Each point is reached from the start by the listed moves, each made once or not at all, plus a little noise. Is the number of moves made odd or even? Then give how often each move was made.
In the rows, zero is written as 128.

Moves:
(1): [146  90 115]
(2): [151 114 165]
(3): [ 96 116 149]
Start: [141 108 120]
Points:
[181  57 144] -> even (1, 1, 0)
[142 108 120] -> even (0, 0, 0)
[150  43 165] -> odd (1, 1, 1)
[108  96 143] -> odd (0, 0, 1)

Moves:
(1): [146 114 137 155 122 140 118 130]
(2): [111 168 131 147 110 119  99 142]
(3): [113 121 174 124 154 131 141 148]
(4): [108 127 108 155 177 111 119 128]
(5): [148 136 120  98 166 145 124 147]
(6): [153 127 113 170 112 178 182 158]
Start: [137 140 163 131 135 107 101 139]
Points:
[130 117 155 185 172 105  88 143] -> even (1, 0, 0, 1, 0, 0)
[ 87 173 191 173 190  85  73 174] -> odd (0, 1, 1, 1, 0, 0)
[164 124 212 128 196 137  98 178] -> odd (1, 0, 1, 0, 1, 0)
[107 176 179 217 176 133 131 198] -> even (0, 1, 1, 1, 0, 1)

Moves:
(1): [170 181 118 131  97 136  93 126 119 155]
(2): [104 116 118  69 110  94 157 119 144 148]
(3): [ 86 134 182 101 112 145 142 110 130 134]
(4): [118 156 170 162 155 129 118 139 137 167]
(5): [138 127 149 128 160 145 109 129 142 122]
(6): [100 127 112 131 123 157 139 134 170 141]
(7): [159 137 126 133 150 134 168 124 122 103]
(8): [146 115 154 141 140 118 138 183 113 123]
(9): [118 116 134 153 111  81 137 149 178 123]
Start: [133  97 145 127 134 125 149 115 106 148]
Points:
[ 81  70 148  98 128  90 183 133 230 170] -> even (0, 1, 0, 0, 1, 1, 0, 0, 1)
[159 142 204  63 103 113 208 136  97 171] -> odd (1, 1, 1, 0, 0, 0, 1, 1, 0)
[180 186 180 173 178 187 138 127 155 196] -> odd (1, 0, 0, 1, 1, 1, 1, 0, 0)
[123 112 214 185 178  96 131 151 179 176] -> odd (0, 0, 0, 1, 1, 0, 0, 0, 1)
[114 138 240 138 168 148 193 103 112 167] -> odd (0, 0, 1, 1, 0, 0, 1, 0, 0)

Moves:
(1): [120 126 119 116 149 150 146 147 131  94 109 141 107 127]
(2): [128 159 131 143 127 123 118 103 139 146 112 115 127 143]
(3): [128 109 156 123 142 129 131 141 150 166 107 148 135 146]
(4): [144 120 122 157 114 127 121 115 143 130 128 123 119 128]
(5): [141 135 132 121 153 145 126 120 113 138 131 108 131 140]
(6): [126 147 155 133 122 144 142 155 130 154 134 133 125 117]
(7): [144 152 136 141 111 104 164 142 141 133 133 158 139 170]
(8): [120 129 123 140 142 122 117 148 122 123 122 122 139 119]
(9): [111 112 123 142 131 148 116 114 156 119 154 116 128 139]
(10): [136 151 103 128 124 124 156 127 134 154 127 132 131 125]
(11): [168 156 133 124 104 110 114 130 166 151 140 139 132 130]
(12): [124 135 138 127 149 123 133 128 115 128 129 152 116 110]
Start: [145 130 130 127 103 119 112 141 127 145 130 113 121 127]
Points:
[157 147 136 149 115 131 137 135 149 146 162 109 139 196] -> odd (0, 0, 0, 0, 1, 0, 1, 0, 1, 0, 0, 0)
[205 205 151 187  99 102 105 102 205 190 160 131 119 191] -> odd (0, 1, 0, 1, 1, 0, 1, 0, 1, 0, 1, 1)
[136 182 170 162 168 151 126 148 162 249 123 118 130 146] -> even (0, 1, 1, 0, 1, 1, 0, 1, 1, 1, 0, 1)
[144 175 130 149 123 127 178 147 212 189 104 153 116 211] -> even (1, 1, 1, 0, 0, 0, 1, 0, 1, 1, 0, 0)
[160 155 159 154 108 109  72 139 216 209 119 110 142 166] -> odd (0, 1, 1, 0, 0, 0, 0, 1, 1, 0, 1, 0)
[138 168 139 157 172 140 109 127 161 226 116 109 130 156] -> odd (0, 1, 1, 0, 1, 0, 0, 1, 1, 1, 0, 1)
[201 232 148 141  74  81 182 188 173 228 152 190 126 140] -> odd (0, 0, 0, 0, 0, 1, 1, 0, 0, 1, 1, 1)
[171 170 122 136 125 165 164 166 133 177 120 110  95 124] -> odd (1, 0, 0, 1, 1, 1, 0, 0, 0, 1, 0, 0)

Moves:
(1): [120 180  99 151 122 130 114 120 116 138 117 130 145 134 115 143 114 101
 106]
(2): [130 114 162 121 140 157 106 117 135 113 131 140 125 143 141 145 143 122
 134]
(3): [144 138 130 128 127 132 137 110 136 112 125 126 117 123 116 119 130 124
 119]
(4): [135 121  97 150 141 128 155 136 120 126 121 111 125 130 128 119 137 132
 122]
(5): [136 130 120 126 114 141 131 124 120 137 137 131 129 136 121 131 129 131
 136]
(6): [133 131 134 134 139 146 115 118 117 124 116 132 128 141 126 122 122 138
 111]
(7): [124 114 118 116 145  98 104 143 104 116 122 147 122 113 111 141 143 141
 111]
(8): [130 160 172 124 149 120 120 102  92 107 106 103 151 117 119 163 125 156
 131]
(9): [163 138 107 119 152 143 115 116 149 127 130 112 134 130 111 137  95 131
 121]
(10): [111 124 136 125 134  98 112 121 132 145  83 105 112 130 101 129  99 102
 123]
(11): [134 132 110 156 140 131 150 114 134 103 144 138 154 135 110 112 143 114
 121]
(12): [134 120 119 126 145 113 108 125 116 161 139 116 129 151 162 132 166 145
 135]
(13): [158 122 133 132 131 142 120 128 151 130 128 114 122 136 135 130 110 115
 112]
(14): [115 134 143 150 131 148 163 132 134 154 148 132 117 130 141 133 139 148
 114]
(15): [135 140 118 140 143 114 139 124 144 139 104 124 103 168 134 134 139 147
 116]
(16): [140 136 123 145 147 103 141 136 104 127 144 123  85 110 116 103  95 112
 149]
(17): [103 116 135 141 126 120  92 113 121  98 134 114 146 131 116 153 126 134
 105]
(18): [127 140 139 123 117 124 145 128 110 129 167 120 130 130 155 134 116 107
 141]
Start: [136 154 147 103 139 136 146 143 127 127 114 139 130 104 143 116 126 135
 114]
Points:
[189 191 100 126 204 131  27  95 110 111  98 110 152 135 108 167 108 145
   7] -> even (1, 0, 1, 0, 0, 1, 1, 0, 1, 0, 0, 1, 1, 0, 0, 0, 1, 0)
[162 205  57 163 191 119 137 102  91  54 145 110 178 108  81 150 111  97
  38] -> even (1, 0, 1, 1, 0, 0, 1, 0, 1, 0, 1, 0, 0, 0, 0, 0, 1, 1)
[196 167 158  95 199 123 115  94 103 152 145  91  71 129 139 119  78  85
 151] -> even (0, 1, 1, 0, 1, 0, 0, 0, 1, 1, 0, 1, 0, 0, 0, 1, 0, 1)
[202 176 211 101 206 157  93  88  99  82  56 130 108 160 119 174 148 188
  61] -> even (0, 1, 1, 0, 1, 1, 1, 1, 0, 0, 0, 0, 1, 0, 1, 0, 0, 0)
[213 179 176 164 217 152 181  88 104  50 118  99 114 105 111 107 109 111
 108] -> odd (0, 1, 1, 1, 0, 0, 0, 1, 0, 0, 1, 0, 1, 0, 0, 1, 0, 0)
[164 203 128 136 175 168 129  99  84 136 139 116 134 164 188 139 157 113
  86] -> odd (1, 1, 1, 1, 0, 1, 0, 0, 0, 0, 0, 1, 0, 0, 0, 0, 0, 1)
[145 171 187 156 221 111 130 105  71  69  81  87  98 136 130 166 126 169
  99] -> even (0, 1, 0, 1, 0, 0, 0, 1, 0, 0, 0, 0, 0, 0, 1, 1, 1, 0)

Moves:
(1): [129 128 133 127 142 144 143 131 135 126 128 116 143 102 144 125 128 119
 127 148 111 130 124 136 130 137 148]
(2): [128 149 120 122 130 123 136 126 123 123 139 141 136 128 131 128 153 138
 138 109 119 132 128 138 145 139 134]
(3): [122 128 126 120 136 131 143 137 124  99 106 117 117 152 119 146 131 132
 131 131 162 109 137 124 145 126 124]
(4): [122 112 134 114 117 119 143 142 148 145 126 128 120 142 159 125 133 108
 131 114 120 109 129 115 151 138 126]
(5): [129 131 133 139 116 126 125 129 130 133 113 129 142 127 138 121 126 135
 124 141 162 118 134 131 124 142 131]
(6): [ 99 129 112 113 134 145 116 133 109 127 147 131 120 138 133 118  94 140
 120 134 117 125 138 132 156 154 107]
(7): [114 124 124 130 140 127 134 111 138 129 138 122 123 135 116 119 125 142
 146 108 129 146 125 121 140 129 137]
(8): [119 104 118 136  88 136 129 129 113 132 119 138 137 129 152 129 146 120
 115 136 137 137 118 114 118 140 114]
(9): [127 121 119 142 127 133 123 131 126 131 136 120 142 130 114 123 110 127
 121 125 123 111 135 137 137 130 126]
(10): [131 103 139 122 101 120 114 129 116 128 120 107 128 120 134 131 119 128
 106 116 127 127 113 147 114 130 150]
(11): [149 126 123 144 149 139  99 151 142 119 111 130 118 115 119 169 133 133
 117 140 137 173 117 124 155 124 124]
(12): [158 154 109 108 122 143 143 118 141 144 132 116 133 121 122 122 136 111
 113 144 132 140 112 117 121 132 129]
(13): [123 147 111 114 136 145 111 118 152 136 136 119 145 124 133 145 118 109
 132 132 129 105 109 132 116 114 136]
(14): [130 122 126 112 120 133 126 149 132  95 142 140 121 120 137 143 131 133
 126 124 125 121 120 129 129 123 131]
(15): [140 140 134 140 122 127 110 133 142 128 158 136 120 146 117 126 148 122
 122 130 146 137 128 127 138 120 172]
(16): [135 116 154 125 138 138 136 132 136 136 110 131 132 132 122 131 135 131
 125 124 127 132 135 111 120 119 147]
(17): [172 117 137 104 127 133 117 125 117 139 151 103 141 153 140 152 115 132
 136 156 134 156 136 112 124 133 126]
(18): [126 128 125 140 136 126 122 123 129 136 148 124 131 133 130 131 126 137
 119 142 141 121 114 131 132 112 124]
(19): [121 136 122 130 129 134 116 106 141 127 125 129 112 131 135 126 133 146
 124 108 105 129 129 118 113 136 136]
(20): [152 120 134 132 143 131 133 144 122 129 111 131 126 131 125 116 148 119
 121 118 138 137 132 140 122 115 135]
(21): [128 138 128 145 128 128 132 150 102 136 148 124 113 128 142 127 127 136
 126 103 124 144 136 108 145 104 131]
(22): [130 145 116 120 138 133 123 111 127 124 123 148 131 145 130 122 126 109
 130 116 123 134 114 122 148 130 118]
(23): [121 137 100 125 144 129 116 151 136 126 115 114 132 134 133 100 147 136
 118 146 132 115 109  95 139 115 113]
(24): [132 121 118 118 124 112 144 127 128 142 118 134 132 143 125 122 118 131
 108 128 125 147 135 131 112 111 132]
Start: [101 167 121 128 129 135  89 117 133 119 142 133 115 138 122 103 132 133
 128 138 113 159 114 108 120 144 107]
Points:
[124 187  65  63 155 203  26 180 200  97 152 111  99 197 150 147 140  92
  56 171 165 141  22  55 218 118 141] -> odd (0, 0, 1, 1, 0, 1, 0, 0, 0, 1, 1, 1, 1, 1, 1, 1, 0, 1, 0, 0, 0, 1, 1, 0)
[103 165  57 171 116 152  24 141 146  88 137 123 133 197 120 109 184 155
  76 153 210 189  50  82 219 147 139] -> even (0, 1, 1, 0, 1, 0, 1, 1, 1, 1, 1, 0, 0, 0, 1, 0, 0, 1, 0, 0, 0, 1, 1, 0)
[211 130 113  97 106 187  76 141 195 191 138  93 191 168 172 139 178  88
  59 157 163 249  68  96 136 147 224] -> even (1, 1, 0, 1, 1, 0, 1, 1, 1, 1, 1, 1, 1, 0, 1, 1, 1, 0, 0, 1, 0, 0, 0, 1)
[162 165  54  88 153 226  22 150 135 135 129  60 145 191 150 150 152 150
  43 179 151 196  56  59 155 145 112] -> odd (0, 1, 1, 0, 0, 1, 0, 1, 1, 1, 1, 1, 1, 0, 0, 1, 1, 1, 1, 1, 0, 0, 1, 0)
[116 189  57 111 146 175  52 188 198  67 112 159 123 211 169 130 234 102
 115 117 203 171  45  50 231 129 139] -> odd (0, 1, 1, 1, 1, 0, 1, 1, 0, 0, 1, 0, 1, 1, 1, 0, 0, 0, 0, 1, 0, 1, 1, 0)
[102 173  65 131 183 206  83 151 126 141 143 151 146 154 143 112 131 127
  88  98  89 247  91  92 191 123 130] -> odd (1, 1, 0, 0, 0, 1, 1, 1, 1, 0, 1, 0, 1, 0, 0, 1, 0, 0, 0, 1, 1, 1, 0, 1)
[113 108 134 105 166 170  70 175 187  92 139 114  71 185 143 135 137 164
  56 121 132 207  98 104 186 126 209] -> even (1, 0, 1, 1, 0, 1, 1, 0, 0, 1, 1, 0, 0, 1, 1, 1, 0, 1, 1, 1, 0, 0, 0, 1)
[156 169 102 116 101 178 101  94 131 140 140 103 156 195 145 135 167 162
  96 179 178 164 111  61 115 172 118] -> even (0, 1, 1, 0, 1, 0, 0, 1, 1, 0, 0, 1, 0, 0, 0, 1, 1, 1, 1, 0, 0, 0, 0, 0)
